Each row is a point. Examples show where two turns around zero, p and q, send a point. Write where each new point lands after one turn and then the other. Backwards means that the second turn is done in reverse. Each puzzle has new turns, and all numbers are rounded.
In the rows, zero is written as 128.

Turn p:
[ 79 171 101] => [ 87  78 156]
[101 101 161] => [103 140  86]
[178 141 167] => [187 123 101]
[124 114  81] => [111 148 169]
[135 114 120] => [129 145 134]
[151 126 138] => [151 135 122]
Turn q:
[151  61 149] => [134  57 148]
[ 93 168 137] => [153 176 124]
[125 126 107] => [110 135 138]
[143 158 120] => [116 145 101]
Where do these land?
q, then p: [145 131 102] => [ 98 120 129]
q, then p: [129 167 186] => [172 140 181]
p, then q: [142 117 118] => [134 133 109]
p, then q: [ 98 102  71] => [189 161 131]
p, then q backwards: [126 123 163] => [152 149 143]

Turn p:
[109 174 160] => [141 100  77]
[130 111 157] => [161 127 135]
[139 102 116] => [126 141 156]
[159 158 137] => [121  84 129]
[104  95  70] => [ 91 186 144]
Turn q:
[108  93  99] => [ 84 105 131]
[153  83 111] => [ 84 139  98]
[121 157 108] => [133 137 162]
[129 177 103] => [142 153 175]
[144 147 182] => [180 136 100]
[114 111 164] => [145 100 101]
Where do these land?
q, then p backwards: [128 168 152] => [126  97 163]
p, then q: [165 155 145] => [100 110  92]
p, then q: [163  97  93] => [174  97 111]
q, then p: [ 81 116 103] => [172 160 132]
q, then p: [103 104 147] => [127 157 155]

Turn p:
[125 135 144 136] => [112 126 126 117]
[166  90 141 126] => [161 132  91 104]
[125 138 133 172] => [ 94 114 103 138]
[132 157 128 154] => [102 100 125 134]
[137 116  94  77] => [182 135 157 140]
[ 88 136 131 188] => [ 66 136 106 157]
[123 124 126  43] => [179 153 188 105]
Turn q:
[136  93 114 139] => [158 135 103 136]
[ 91  61 147  63] => [ 82 137  41 153]
[119 165  90 106] => [117  77 150 143]
[121 145 118 106] => [110 107 134 139]
[160 133 145 140] => [137 157 150 134]
[130 154 154 159] => [128 145 159  95]
[138 144 127 181] => [164 135 157  96]
Where do these land?
p, then q backwards: [117 124 126 159] => [122 115 136  99]
p, then q: [164 142 175 161] => [117  93  78 159]
p, then q: [ 78  80 139 114] => [106 103 189 112]
q, then p: [151 102 136 104] => [103 104 121 153]
q, then p backwards: [104 183 112 113] => [133 191 136 130]
q, then p: [154 137  80 116] => [124 127  72 119]
